Each point is reached from the start by the listed moves, each made once or not at all, plus a little noise. Is the number of moves made odd or even? Then give how often each move was made.

Moves:
(1): [-50 -31 -14]
(2): [22  1 28]
Start: [-17   9  -5]
Points:
[-65 -19 -20] => odd (1, 0)
[-16   8  -4] => even (0, 0)
[-44 -21   8] => even (1, 1)

Moves:
(1): [  1 -17 -10  -6   3   8  31  39  16   2  23]
(2): [  3 -17 -19  18 -35 -13 -17  -3  18  37  -9]
(3): [ 22  -6 -44 -12 -20 -28  12  16 -13   4  24]
(4): [  5  28   9  11  26 -17  23  -5  12 -11  -4]
(5): [  0   7  16  -4  -9 -19  34 -24  29 -25  -4]
(6): [ 14 -11 -22 -38 -10  -6  31  27  12 -13   8]
(7): [ 2  1 -8 15  0 13 -3 -8  5 14 -4]
(8): [ -5  14   3 -19  11   4  -3 -13  -1  -3  14]
(9): [-30 -12  -6  20   2 -12 -10   5 -14 -10 -24]
Start: [ -1  20  20  14   6   1  -6 -22   6  -1  -2]
Points:
[-15 -23 -42   4 -24  -4  22  22  43  27   9] => even (1, 1, 0, 0, 0, 1, 1, 1, 1)
[-10   8 -15  21 -19 -61  29 -24   9 -33  -7] => odd (0, 0, 1, 0, 1, 0, 0, 0, 1)
[-22  26  17  59 -12 -64  25 -47  52  -9 -41] => even (0, 1, 0, 1, 1, 0, 0, 0, 1)
[ 38  37 -29 -50   7 -56 121  21  59 -48  58] => even (1, 0, 1, 1, 1, 1, 0, 1, 0)

Moves:
(1): [  4  30  -9   3 -22   1  -3   9  -9  -8   3  15   5  13  10  -2 -16  20
  -3   0  -6 -17  14  18  15]
(2): [ -3  -5   6  -2 -21  20   1  -2  27 -13  17  -3  17   7  -9  -8  15  -4
 -16   7  17   3 -13  -3  -1]
(3): [  3   2  12   4  -3  -3   6 -11  -2 -10 -16  -9  10   5   5  -7   0   1
  -4 -16  13   3   3   2  -3]
(4): [ -3  -4  -9 -28  16  -6   7 -10  -2   3  -8  21  21   2   4  -5  13  -4
   6  -2  -6   8  -3  -2   6]
(5): [  0 -13  12 -13  19   7  -4 -13   2  -7   0  17   2  -2  -4   2  22   3
  -2  -4  -2 -22   2  -7  -9]
(6): [ 10 -13  10  -2 -21  11  -2   9   3  -4 -12   6   4  -1  -7   3 -19  10
 -10  -4 -23  -9  10 -15   9]
(7): [ -5   0   4  11  -6 -11 -14  14 -12  -1  11  19  11   0 -13 -21  26 -21
  15  12   7  39  13 -15 -17]
(8): [ -1  -7  -1   4 -10 -12  -2  20   3 -21   2  21   7  -9   8 -41   1  15
  10  -8 -26 -25 -10  14   8]
(9): [ -7  -4   5   4  -4  -1  11   6   5   7 -17  -4   5  10   4   3  10   7
  11  -2  28   3 -18   9 -20]
(10): [-21   2  -8 -17 -20  18   0  -1 -12  13  17   4 -14  21  -3 -15 -11  -3
   7 -23   1  -9  -4 -15   3]
(11): [-35 -43   2  46  -4   3 -22  -7  -9  17  12  -9  -2   5  -4   5 -30   4
  -5   7 -11  17 -15   6   3]
(12): [ 14 -17   3   8 -10 -16   1  10  49  20  17 -11  11 -27  23  21 -17  -3
  -3 -40 -11  -4   9  -7  -2]
(13): [ -5 -14 -12 -10  -7  20   8  12  10  -3   1 -13   9   0  -5  -4   0  13
  18 -19 -21  -5  16 -27  11]
(14): [-16  11  -6  -2  14  -8  22  17  -9  -2   3  -2  -1   5  -7   0 -12  -9
  -2   4 -10  -6 -17  -9   8]
(15): [ 17  -8 -19 -18  -5 -29  -9  18 -15 -29 -10  -3  10  15   2 -16  30 -11
  -7  -7  11   4  -4  -5 -11]
(16): [  8   9  13   2  -7  -6   0  17  -2  10 -17  -9  15  19  -9   8   0   1
  -1 -18  -3  11   9  23   6]
(17): [  1  27 -39  15  -5  -7  -8   7   0  24   1  -6   0   2  -1   2 -57  25
 -12   0   4  19   3  -7  10]
(18): [ -8   8  -4   9  -6  -2  10 -12  -7  -5   3   8 -25  -5 -11   5  11 -12
  -9  -9  -3  -8  19  -2   0]
(19): [ -3   4  -1  -8   1 -11  10   5  -2   8  14  19  17   7 -20   8 -16   2
  13  11 -21 -11  10  21  -5]
(20): [ -3  -1 -13   5   9  10 -13 -18  -7  -9 -18  12   1   0  -8   9  -1  -1
  15   6   3   1  -6  -4   7]
(21): [-12  -4  -8  18 -17 -11 -25   2 -11  -7  -7 -27 -14 -13   1   7 -22  15
 -10  -2  -6   3 -22  -9 -15]
(22): [ 13  10   6 -16  16   2   8 -15  17  13   1 -12 -11  14   6  21  10  -6
   1  -7 -10  19  -7 -20  -7]
(23): [ 16   2  -1 -12   7  20  14  -2  -2  16  15  14  -7  -9  24  14 -30  20
  -4 -21 -16  -5  -7   2 -21]
(24): [ -4  -3  -9  24  -7  11 -21  -5  -3   4   5 -24  14  23 -18 -12  25  -5
  -7  18  -1 -16 -14  -3   3]
Start: [-23  -2 -15  -9  -5  23  12  -2  11 -14  30   6  -7  11  10  -4   7  -9
 -38  12   0 -13  29   2   4]
Points:
[ -57  -19  -29   43  -50   36   -3   24  -25    0   41    5  -22   12
   24   21 -121   50  -70   -6  -71  -34   -7   -6    4] => even (1, 0, 0, 0, 0, 1, 0, 0, 0, 0, 1, 0, 0, 1, 0, 0, 0, 0, 0, 0, 1, 0, 1, 0)
[-21  17 -46  -5 -62  54  33 -14  62  32  80   6 -14   0  35   7 -81  12
 -80 -89   3 -12  34 -29 -10] => odd (0, 1, 1, 0, 0, 0, 0, 0, 0, 1, 0, 1, 0, 0, 0, 0, 1, 1, 0, 0, 0, 0, 1, 0)
[ -85 -107  -21   57  -60   37  -39   47   55  -20   16    0   92   29
  -37  -40   19   12  -19  -37  -64  -16  -33  -49    4] => odd (0, 1, 0, 1, 1, 1, 1, 1, 1, 0, 1, 1, 1, 1, 0, 1, 0, 0, 0, 1, 1, 0, 0, 1)
